Each row is a point. Each copy is the shape, with its points in the same order, stretched, turned, moved and blurred by noise. Some copies are also mirrored. Which?
In the rows, 128 means zero.

Shape (7 x 2)
array([[210, 139],
       [120, 126],
       [167, 137],
       [134, 131],
       [129, 113],
       [121, 126],
       [115, 142]])
Copy 1 (7 x 2)
array([[ 86, 227],
       [131, 120],
       [103, 177],
       [122, 136],
       [145, 132],
       [132, 123],
       [111, 115]])
Copy 1 is: only turned
Copy 2 (7 x 2)
array([[170,  47],
       [135, 143],
       [160,  93],
       [143, 124],
       [125, 129],
       [135, 142],
       [148, 154]])
Copy 2 is: only turned

Shape (9 x 3)
array([[142, 117, 129],
       [100, 124, 114],
       [ 91, 136, 107],
       [237, 117, 131],
       [120, 140, 127],
       [124,  92, 149],
       [100, 165, 145],
       [116, 126, 128],
       [ 92,  93, 139]])
Copy 1 (9 x 3)
array([[150, 123, 111],
       [116, 163, 130],
       [102, 175, 121],
       [229,  79,  63],
       [122, 133, 107],
       [151, 113, 144],
       [ 74, 107, 106],
       [130, 142, 119],
       [119, 139, 158]])
Copy 1 is: mirrored
Copy 2 (9 x 3)
array([[127, 129, 107],
       [ 94, 115, 123],
       [ 98, 114, 143],
       [166, 182,  74],
       [121, 118, 127],
       [112, 118,  97],
       [134, 104, 141],
       [118, 120, 122],
       [ 97, 103, 112]])
Copy 2 is: only turned
Copy 3 (9 x 3)
array([[147, 113, 111],
       [133, 103, 154],
       [126, 112, 171],
       [194, 168,  37],
       [126, 125, 135],
       [133,  69, 101],
       [ 90, 138, 149],
       [127, 110, 137],
       [124,  59, 134]])
Copy 3 is: mirrored

Shape (9 x 6)
array([[130,  98, 102, 151, 166, 127],
       [ 84,  97,  88, 167, 125, 112],
       [142, 165, 113, 127, 152, 159],
       [ 94, 130, 137,  95, 162, 167],
       [154, 108, 155, 158, 143, 129],
       [ 90, 151,  76, 108, 120, 107],
       [150, 112, 144, 134,  90, 164],
       [ 80,  85, 113, 100, 122, 139],
       [137, 170, 132, 129, 100, 149]])
Copy 1 (9 x 6)
array([[146, 111,  91, 110, 138, 136],
       [122, 163,  88, 104,  88, 173],
       [168, 140, 153, 136, 177, 109],
       [128, 141, 153,  72, 190, 110],
       [133,  69, 132, 134, 121, 129],
       [121, 212, 106, 129, 138, 121],
       [148, 114, 159, 121,  92,  93],
       [115, 165, 108,  65, 121, 120],
       [140, 159, 176, 155, 126,  99]])
Copy 1 is: only turned
Copy 2 (9 x 6)
array([[159, 119, 139, 112, 114,  83],
       [130, 142, 128, 123,  64,  97],
       [160, 145,  95, 118, 151, 101],
       [115, 114,  88,  96, 157,  77],
       [154, 156, 173, 108, 143, 106],
       [116, 115,  70, 156,  89, 130],
       [135, 157, 140,  84, 128, 158],
       [ 95,  96,  98,  99,  96, 116],
       [135, 171, 104, 123, 134, 148]])
Copy 2 is: mirrored
Copy 3 (9 x 6)
array([[119,  94,  95, 184, 124, 153],
       [138, 159,  71, 204, 127, 165],
       [106,  89, 104,  88, 125, 159],
       [ 56, 117,  89, 104, 140, 110],
       [136,  82, 167, 167, 144, 138],
       [147, 151,  33, 120, 105, 123],
       [118, 131, 186, 123,  94, 136],
       [ 88, 162,  85, 158, 100,  96],
       [135, 125, 139,  81, 121, 145]])
Copy 3 is: only turned
Copy 4 (9 x 6)
array([[124, 112, 121, 146, 189, 151],
       [125, 143, 154, 201, 168, 111],
       [122, 134, 115,  95, 127, 155],
       [123, 101, 169, 104, 100, 148],
       [177, 113, 104, 125, 155, 171],
       [ 95, 137, 149, 155, 121,  68],
       [149, 124, 102, 155,  81, 189],
       [105,  96, 168, 178, 108, 130],
       [148, 150, 112, 117,  83, 140]])
Copy 4 is: only turned

Shape (11 x 8)
array([[181, 107, 123, 119, 106, 120, 146, 118],
       [169, 167, 157, 170,  84,  92, 174,  83],
       [ 98, 125, 111, 120, 114, 154, 128,  62],
       [135, 127, 121, 120, 173,  76,  97, 165],
       [100, 136, 119, 143,  92, 121,  99, 132],
       [ 98, 145,  84, 167, 117, 161, 138,  69],
       [117, 128, 152, 119, 149, 159, 185, 114],
       [141, 153, 158,  95, 173, 120,  82, 155],
       [101, 120, 118, 135, 136,  74, 155,  91],
       [ 95, 128,  78,  76, 162,  82, 103, 147],
       [112, 189, 140, 117, 152, 116, 164, 129]])
Copy 1 (11 x 8)
array([[174,  95, 127, 106, 128, 103, 125, 141],
       [141, 141, 111,  80, 143,  45, 108,  88],
       [152, 167, 147, 129,  89, 131, 108, 117],
       [110,  99, 151,  98, 195, 163, 105, 156],
       [101, 137, 143, 155, 116, 120, 136, 120],
       [161, 163, 171, 157, 101, 111,  92,  96],
       [201, 153, 105, 109, 152, 134, 124,  95],
       [130, 104,  96, 118, 184, 175,  83, 155],
       [113, 167, 164,  64, 147, 119, 128, 113],
       [106, 148, 164, 103, 178, 168, 118, 186],
       [151, 172, 100, 104, 202, 114, 100, 121]])
Copy 1 is: mirrored
Copy 2 (11 x 8)
array([[115, 147, 117, 127, 139, 175, 139,  81],
       [136, 188, 152, 138,  95, 131, 112,  59],
       [ 99, 134, 100, 121,  95,  99, 162, 127],
       [173, 123, 131, 133, 202, 131, 126, 114],
       [134,  83, 122, 124, 119, 101, 130, 105],
       [ 78, 123, 127, 157,  98,  86, 150, 136],
       [116, 155, 151, 111, 114, 154, 147, 159],
       [162, 138,  97, 108, 175, 126,  96, 142],
       [156, 147, 153, 130, 137, 111, 178, 108],
       [153, 114, 121, 106, 206,  97, 172, 128],
       [135, 166, 163,  98, 146,  99, 124, 138]])
Copy 2 is: mirrored
Copy 3 (11 x 8)
array([[122, 140, 133, 135, 167, 102, 154, 120],
       [ 79, 199, 117,  86, 182, 126, 124, 124],
       [132, 156,  96,  89, 109,  80, 115, 103],
       [ 95,  84, 179, 144, 146, 140, 115, 152],
       [139, 159, 144, 125, 119, 119, 109, 148],
       [122, 166,  73,  92, 129,  76,  89, 135],
       [103, 128,  71, 113, 125, 138, 126, 106],
       [124,  83, 167, 106, 128, 161, 134, 174],
       [ 69, 139, 137, 111, 131, 100,  99,  84],
       [ 85,  89, 171, 142,  94, 100, 126, 128],
       [ 70, 142, 112,  98, 112, 153, 124, 146]])
Copy 3 is: only turned

Shape (15 x 9)
array([[130,  96, 133, 103,  95,  95, 123, 158, 112],
       [110, 135, 110, 166, 107, 162, 111, 139, 108],
       [123, 107, 130, 109, 147, 196, 142, 136, 125],
       [150, 123, 107, 195, 156,  91, 159, 150, 104],
       [117, 114, 167, 122, 145,  92, 115, 142, 119],
       [141, 165, 120, 122, 148, 101, 101, 149, 151],
       [146, 109, 191, 125, 151, 100, 131, 153, 149],
       [ 99, 104, 167, 130, 160, 137, 117,  92, 105],
       [102,  87, 100, 104, 126, 155,  95,  91, 108],
       [124,  90, 103, 168, 109,  96, 125, 148, 152],
       [134, 103, 120, 132,  96, 107, 135, 150, 150],
       [178,  81, 159, 149, 157, 216, 120, 154, 114],
       [118, 127, 142, 144, 130, 100, 105, 144, 138],
       [127, 200, 104, 105, 119,  92, 114,  98, 109],
       [100, 127, 107, 124,  68, 124, 101,  72, 114]])
Copy 1 (15 x 9)
array([[188, 136, 121, 163, 126,  88,  78, 113, 105],
       [ 98, 153,  74, 152, 133, 128, 145, 109, 130],
       [141, 117,  46, 162, 108, 154, 179, 143, 146],
       [165, 135, 146,  88, 207, 105, 156,  61, 119],
       [148,  86, 148, 130, 134, 104, 100, 109, 139],
       [124, 151, 174, 131, 160, 154, 109, 139, 148],
       [162,  72, 167, 129, 178,  96, 112, 120, 160],
       [121,  56, 111, 109,  98, 121, 135, 120, 148],
       [129, 118,  77, 159,  70, 123, 143, 145,  82],
       [157, 142, 146, 147, 165,  70, 161,  83,  89],
       [178, 150, 130, 155, 145,  78, 137, 114, 101],
       [125,  69,  57, 179, 206, 151, 168, 159, 146],
       [124, 118, 156, 140, 143, 103, 110, 112, 137],
       [132, 182, 148,  89,  99, 150,  83, 152, 138],
       [122, 146, 105, 127,  71,  87, 113, 147,  78]])
Copy 1 is: only turned
Copy 2 (15 x 9)
array([[ 85, 144, 103, 157, 114, 168, 148, 116, 166],
       [132, 121,  80, 139, 153, 130, 110, 136, 101],
       [132, 101,  90, 135,  81, 144, 104, 113, 107],
       [133,  97, 138, 141, 134,  83,  86, 101, 199],
       [133, 126, 112, 139, 107, 136, 151,  75, 160],
       [ 89, 114, 151, 104, 118, 127, 167, 104, 141],
       [135,  99, 148, 129,  85, 153, 164,  90, 197],
       [179, 138,  93, 152,  94, 111, 104,  58, 118],
       [124, 182,  68, 145, 107, 132,  88,  99,  84],
       [ 98, 149, 103, 120, 122, 117, 134, 145, 185],
       [ 86, 136, 105, 137, 113, 140, 151, 152, 166],
       [168,  82, 145, 122,  87, 181,  76, 120, 147],
       [124, 132, 113, 124, 126, 128, 156, 109, 154],
       [ 97, 138, 128, 161, 147,  96, 152,  87,  78],
       [122, 189,  74, 170, 142, 111, 127, 136,  67]])
Copy 2 is: only turned
